Each row of a before or after table is a point. The points were changed in one or more steps. Then noise was added and the rows were shuffled. The steps act on columns, c1 being the first. Name the steps. A step turns or swaps two columns, mirrors them in a line or flattens them onto one, adds a multiple of one to another, or multiplies or shifts one. Angles are multiples of 10 degrees, from the lower column toward the higher: turns from -170 to 170, lines from 10 to 170 but not 90. Use the fewest steps. Two steps may share a column if one is a turn and the other turns, adds or multiplies; they go together, in the order done. Otherwise the lowest column goes first.

Before (13 x 2):
array([[-0.52,  0.27],
       [-0.52,  0.18],
       [ 0.28, -0.23],
       [-0.73, -0.17],
       [-0.12, -0.05],
       [-0.53, -0.20],
       [-0.33,  0.22],
       [-0.59, -0.14],
       [-0.16, -0.77],
       [ 0.10, -0.22],
       [ 0.37,  0.21],
       [ 0.31,  0.71],
       [-0.01, -0.08]])
After (13 x 2):
array([[-0.49, -0.21],
       [ 0.08,  0.74],
       [-0.70, -0.17],
       [ 0.35, -0.24],
       [ 0.03, -0.08],
       [-0.58,  0.20],
       [-0.61,  0.26],
       [-0.14, -0.05],
       [ 0.19, -0.22],
       [ 0.30,  0.19],
       [ 0.09, -0.76],
       [-0.41,  0.21],
       [-0.52, -0.15]])
Steps: add -0.3 times c2 to c1

Before (13 x 8):
array([[ 0.46, -0.36,  0.69, -0.19,  0.19,  0.65,  0.44, -0.42],
       [ 0.54,  0.33, -0.04, -0.14, -0.10, -0.21,  0.10,  0.11],
       [-0.20, -0.03, -0.35,  0.36, -0.02, -0.18, -0.05,  0.01],
       [ 0.30, -0.44,  0.43, -0.10, -0.19,  0.16,  0.82, -0.23],
       [ 0.35, -0.24,  0.52, -0.61, -0.39,  0.39,  0.68, -0.59],
       [-0.30, -0.02, -0.31, -0.32, -0.05,  0.29, -0.23,  0.69],
       [ 0.31,  0.05, -0.10, -0.04,  0.31,  0.45,  0.09,  0.82],
       [ 0.21,  0.00, -0.54, -0.61,  0.49,  0.43, -0.15,  0.37],
       [ 0.01, -0.28,  0.55, -0.66,  0.02,  0.21,  0.61, -0.25],
       [ 0.48, -0.35, -0.44,  0.04,  0.00, -0.26,  0.21,  0.43],
       [ 0.16, -0.03, -0.69,  0.07, -0.24,  0.16,  0.23,  0.10],
       [ 0.32,  0.02,  0.41, -0.46, -0.49,  0.55,  0.73, -0.41],
       [-0.09,  0.31, -0.64,  0.11,  0.28, -0.12,  0.43,  0.39]])
After (13 x 8):
array([[ 0.37, -0.24,  0.50, -0.62, -0.40,  0.39,  0.71, -0.87],
       [-0.31, -0.04, -0.30, -0.31, -0.04,  0.30, -0.26,  0.38],
       [ 0.53,  0.33, -0.06, -0.15, -0.11, -0.17,  0.11, -0.17],
       [ 0.47, -0.36, -0.42,  0.07,  0.00, -0.25,  0.22,  0.11],
       [ 0.31, -0.44,  0.45, -0.10, -0.17,  0.16,  0.86, -0.51],
       [ 0.30,  0.03,  0.41, -0.43, -0.52,  0.58,  0.74, -0.71],
       [ 0.45, -0.36,  0.70, -0.19,  0.18,  0.64,  0.43, -0.72],
       [ 0.17, -0.05, -0.70,  0.10, -0.24,  0.14,  0.23, -0.20],
       [-0.21, -0.01, -0.35,  0.37, -0.01, -0.17, -0.06, -0.26],
       [ 0.21,  0.01, -0.54, -0.61,  0.51,  0.41, -0.16,  0.05],
       [ 0.33,  0.05, -0.10, -0.03,  0.34,  0.47,  0.10,  0.54],
       [ 0.01, -0.29,  0.54, -0.67,  0.01,  0.20,  0.64, -0.54],
       [-0.08,  0.33, -0.64,  0.10,  0.28, -0.13,  0.44,  0.10]])
Steps: shift c8 by -.30

Before (14 x 12):
array([[-0.39,  0.29, -0.47,  0.59,  0.13, -0.50, -0.25, -0.22, -0.44,
        -0.47,  0.63,  0.45],
       [-0.07,  0.07,  0.47,  0.45,  0.45, -0.58,  0.28, -0.06,  0.40,
         0.06,  0.94,  0.14],
       [ 0.59, -0.05, -0.18, -0.11, -0.36, -0.55, -0.30,  0.41,  0.36,
         0.02, -0.11,  0.32],
       [ 0.62,  0.16,  0.24,  0.18,  0.02,  0.33,  0.30,  0.34,  0.00,
        -0.01,  0.71,  0.63],
       [ 0.21,  0.30,  0.22, -0.39, -0.15, -0.31,  0.15,  0.91, -0.57,
        -0.01,  0.44,  0.33],
       [-0.20, -0.06, -0.38, -0.39, -0.28, -0.66,  0.73,  0.38,  0.09,
        -0.39,  0.02,  0.14],
       [-0.04, -0.13, -0.07, -0.25, -0.50, -0.69,  0.71, -0.07, -0.32,
         0.16,  0.49,  0.14],
       [-0.11,  0.45,  0.42,  0.44,  0.08, -0.57, -0.25,  0.03,  0.37,
        -0.47, -0.12, -0.10],
       [ 0.19, -0.20, -0.41, -0.09,  0.13,  0.27, -0.28, -0.22,  0.28,
        -0.11,  0.53,  0.34],
       [-0.06,  0.53,  0.40,  0.58,  0.42, -0.10, -0.16,  0.72,  0.44,
         0.33, -0.15,  0.06],
       [-0.05,  0.10,  0.05,  0.06, -0.37, -0.16,  0.07,  0.85,  0.10,
         0.23,  0.38, -0.16],
       [ 0.01, -0.51,  0.02,  0.35,  0.34, -0.43,  0.38, -0.11,  0.11,
        -0.04,  0.32, -0.29],
       [-0.26,  0.05,  0.52, -0.46,  0.26, -0.02, -0.32,  0.14,  0.06,
         0.21,  0.34,  0.22],
       [ 0.72,  0.52, -0.07, -0.40,  0.47,  0.07, -0.03, -0.12, -0.54,
         0.09,  0.69, -0.16]])
After (14 x 12):
array([[-0.02, -0.13, -0.08,  0.43, -0.34, -0.69,  0.71, -0.08,  0.34,
         0.15,  0.00,  0.10],
       [-0.08,  0.47,  0.39, -0.01,  0.45, -0.55, -0.24,  0.04, -0.33,
        -0.48,  0.01, -0.16],
       [-0.04,  0.11,  0.06,  0.37,  0.02, -0.17,  0.06,  0.84, -0.18,
         0.24,  0.01,  0.06],
       [-0.28,  0.29, -0.46, -0.03,  0.60, -0.52, -0.25, -0.21,  0.62,
        -0.48,  0.00, -0.07],
       [-0.05,  0.52,  0.40, -0.30,  0.65, -0.11, -0.16,  0.71, -0.29,
         0.34,  0.01, -0.32],
       [ 0.13, -0.20, -0.42, -0.14, -0.04,  0.27, -0.28, -0.22,  0.01,
        -0.10,  0.01, -0.44],
       [-0.14, -0.06, -0.38,  0.19, -0.42, -0.67,  0.74,  0.38,  0.01,
        -0.40,  0.01, -0.18],
       [-0.20,  0.06,  0.52, -0.35, -0.43, -0.02, -0.32,  0.14,  0.10,
         0.21,  0.01, -0.22],
       [ 0.00, -0.50,  0.02, -0.27,  0.42, -0.41,  0.39, -0.11, -0.28,
        -0.04,  0.01,  0.16],
       [ 0.44,  0.16,  0.26,  0.01,  0.17,  0.32,  0.32,  0.32,  0.42,
        -0.01,  0.00, -0.49],
       [ 0.50,  0.53, -0.07, -0.53, -0.32,  0.08, -0.02, -0.11,  0.32,
         0.09,  0.01,  0.47],
       [-0.05,  0.07,  0.46, -0.35,  0.52, -0.60,  0.30, -0.07, -0.21,
         0.07,  0.01, -0.39],
       [ 0.14,  0.31,  0.23,  0.10, -0.39, -0.28,  0.15,  0.91,  0.64,
        -0.01, -0.01,  0.11],
       [ 0.41, -0.08, -0.20,  0.32, -0.16, -0.56, -0.29,  0.41, -0.08,
         0.01,  0.00, -0.46]])
Steps: multiply c1 by 0.7; turn c4 and c5 by 80 degrees; turn c9 and c12 by -140 degrees; multiply c11 by 0
